Every row gives one point. Each copy is the shape, with its points in the same order, stretched, turned, moved and blurred by noise. Say if it was mirrored as well.
In the rows, 128 means zero.

Shape, 7 rows:
[[175 139 127]
 [160 109 197]
 [171 141 132]
 [147 100 125]
 [ 55 128 113]
 [109 111  90]
 [ 83 118 135]]
Copy 1, 7 rows:
[[126 168 143]
 [173 136 168]
 [125 163 147]
 [147 136 110]
 [109  55  88]
 [117 104  77]
 [130  75 107]]
Copy 1 is: only turned
Copy 2 (7 x 3):
[[185 118 105]
 [133  84 120]
 [177 120 109]
 [156 115  75]
 [110 182  69]
 [153 157  55]
 [115 154  83]]
Copy 2 is: only turned
Copy 3, 7 rows:
[[193 111 152]
 [195 186 174]
 [189 110 150]
 [182 137 116]
 [ 56 130 113]
 [135 105  92]
 [106 156 128]]
Copy 3 is: mirrored
Copy 4 (7 x 3):
[[ 91 173 167]
 [157 108 175]
 [105 172 163]
 [ 85 124 140]
 [108 124  27]
 [ 66 133  94]
 [113 110  69]]
Copy 4 is: mirrored

Shape:
[[127 168 112 157]
 [114  71 123 106]
 [177 120 135 106]
 [109 119 140 114]
 [ 79 110  59 103]
 [140  84 169 170]
 [196 159 158  95]]
Copy 1, 7 rows:
[[143 192 130 137]
 [ 95  90 127 100]
 [149 113 169  90]
 [122 117 118 121]
 [104 141  89  74]
 [ 88 124 160 171]
 [181 123 179 119]]
Copy 1 is: mirrored
Copy 2 (7 x 4):
[[ 90 167 112 166]
 [158  64 145 101]
 [151 167 142  86]
 [121 103 153 131]
 [ 75  49  94 103]
 [200 128 139 167]
 [134 205 176  80]]
Copy 2 is: only turned
Copy 3, 7 rows:
[[123 121 101 175]
 [118 113 144  61]
 [119 131 192 114]
 [110 142 133 109]
 [ 54  62  86  91]
 [204 147 141 101]
 [109 165 212 157]]
Copy 3 is: mirrored

Shape:
[[ 93 160 136 143  98 166 114  78]
 [ 82 107 100 177 112 169 119  94]
 [ 87 174 147 125 150 145 167 159]
 [140 124 105  82 176 130 173  77]
 [100 114 117  82 156 128 182 131]
 [142 134  97 126 177  70 162  96]
 [152 162 136  80 135  77 192  78]
 [150 156 171  80 163 101 159 146]
 [131  83 109 180  86  90 138 131]
 [132 109 175 158  83 118 193 112]
 [166 146 170 178  91 162 185 123]
 [127 112 178 146 116  92 123  87]
 [166  92 100 148 110  92 145 115]
 [ 74 106  79 155  89 172 115 158]]
Copy 1 (14 x 8):
[[106 124 149 115  61 113 100 111]
 [127  91  92 148  77  71  88 129]
 [161 131 121 142  75 182 150 115]
 [102 177  77 116 181 130 145  78]
 [132 130  63 105 155 150 153  89]
 [160 166  93 127 168 141  90  91]
 [128 167 112  76 157 160 124  13]
 [161 150 148 103 162 172 170  81]
 [187  88 108 106 100  62  88 106]
 [145  94 131 110  95  94 134  28]
 [164 139 148 112  67  75 156  60]
 [128  91 180 138 142 102 103  82]
 [175 128  97  83 138  62 102 101]
 [147  81  82  98  50 101 102 173]]
Copy 1 is: mirrored
Copy 2 (14 x 8):
[[156 152 112 142  99 167  80 102]
 [177 141  74 127 111 198 135  83]
 [110 160 142 197 144 122 127 144]
 [173 115 212 141 102  97 153  76]
 [127 114 165 171 114 109 160  98]
 [156 150 171 113 106  73 167  87]
 [120 143 208 131  56  53 135 116]
 [ 90 123 201 137 152  73 117 145]
 [120 126  63  52  87 149 162 128]
 [ 76 154 138  90  67 159 160 150]
 [114 154 152  95  86 164 137 186]
 [ 90 146 134  72 115 149 123 104]
 [145 110 117  51  85 115 157 120]
 [166 104  32 148 119 179 124 117]]
Copy 2 is: mirrored
Copy 3, 14 rows:
[[176 124  82 147 131 190 132  64]
 [138  88 127 190 118 154 115  80]
 [ 97 146 156 112 135 149 196  90]
 [ 95  68  91 120 197 137 140 127]
 [ 56  73 139 103 151 136 151 119]
 [ 72 108  68 147 159 101 139 159]
 [ 98  93  36  84 158 135 167 149]
 [112 161 111  68 155 117 154 140]
 [115  81 107 160  57 116  96 146]
 [151  72 114  82  58 109 170 118]
 [193  96 128 111  85 144 204 121]
 [160 128  71 108 100  81 101 100]
 [113  70  99 148 102 126  93 164]
 [109  96 175 172  98 201 102 100]]
Copy 3 is: only turned

Shape:
[[133 169 153 123  75 141 129 147 133 154 138]
 [116 113 176 153 134  80  57 101 115 164 118]
 [108 108 190 184 121 144  60 147 110 121 149]
 [ 94  91 107  52 154  94 121  95 147 156 102]
 [ 93  78 115 136 151  76  96  96 118 212  72]
 [144 157 157 190 145  73  47 162 105 108 136]
 [ 65 103 136 157 158 119 155 135 155 153 103]
 [ 95 140 159 162  90 108  78 173  91 108 202]
 [ 72 113  75 112 164 119 156  57 108 180 114]
 [119 135 130 124 111 142 143  93 168 131 152]
 [117 171 166 157  74 121  78 116 134  84 172]
 [139 127 119 151  63 143  86 139 124  89 132]
 [141 153 171 119  97 157 136 126  94  87 136]
 [170 111 152 168 135 105  61 144 113 139 178]
 [ 98 132 108 101 169 139  68 105 137 186  93]]
Copy 1, 15 rows:
[[102 114 153 140 121 108  64 114 166 126  90]
 [112 113  66  67 198 118 157 149 181 105  81]
 [105  96  41  96 171  74  83 178 172 143  98]
 [146 141 149  48 164 222 180 120 118 129  94]
 [153  88  82  77 221 165 217 143 137 116  43]
 [104 203  48  98 191  67 122 136 148 125  92]
 [127 112 133 131 160 127 174 198 113 167  75]
 [114 160  96  67 145  44  54 127 129 147  96]
 [136  92 171  83 202 166 212 120  98 119 119]
 [107 116 161 132 118 124 142 114 159 155 141]
 [ 67 149 111  89 116  56  75  98 175 151 123]
 [ 96 127  82 129  91 106  76  80 132 148 105]
 [ 82 112 125 134 103 122  68 123 143 101 142]
 [162 153  75 110 161  93 121 115 165 115 121]
 [122 105 119  92 236 174 153 134 147 142  80]]
Copy 1 is: only turned
Copy 2, 15 rows:
[[150 170 105 137 169 121 128 122 155  89 171]
 [131 182 123  57 173 132 121 112 106 151 101]
 [139 166  73 117 165 158  81  80  81 112  99]
 [ 72 157 185  79  98 151 149 177 112 170 136]
 [107 189 149  87 134 133 170 159  87 201  87]
 [134 153  70  47 205 109 131 121  89 105 130]
 [ 97 118 101 126 138 178 137 142 125 184 114]
 [126 168  60 125 167 108  52 134 101  98 151]
 [ 94 151 186 148 144 124 151 176  84 204 139]
 [ 90 135 152 138 159 127 122 105 160 133 157]
 [135 160  90 102 189 115  92  72 143  97 180]
 [126 162  96 127 131  91 118  89 113  99 161]
 [182 127 106 124 138 120  86 121 124  81 171]
 [105 168 115  96 177  91 109 117 111  95  96]
 [ 95 190 155  93 156 182 176 134  43 152 128]]
Copy 2 is: mirrored
Copy 3, 15 rows:
[[102 127 185 179 158 174 125 185 138 153 121]
 [108 107 132 129 191 132  88 118 150 130  51]
 [101 163 109 155 212 198  94 107 114 145  75]
 [142 111 122 118  61  83  96 159 192 122  85]
 [ 89  94 123  68 143 100 118 113 212 136  76]
 [ 83 120 114 158 241 150  76 113  92 103 120]
 [116 135 133  51 130 181 107 133 154 121 128]
 [ 53 121 116 197 158 196  88 138  86 113  77]
 [103 120 159  64  53  95 128 123 164 150 115]
 [149 113 174 150 103 160 108 142 126 148 125]
 [109 132 177 219 160 185  86 126  82 111  92]
 [105 151 141 222 161 163 134 105 125 118 126]
 [138 185 154 180 155 156 144 168  92 132 109]
 [110  91  98 176 206 147  93 119 108 159  98]
 [107 146 144 119 128 105  72 126 193 174 109]]
Copy 3 is: only turned
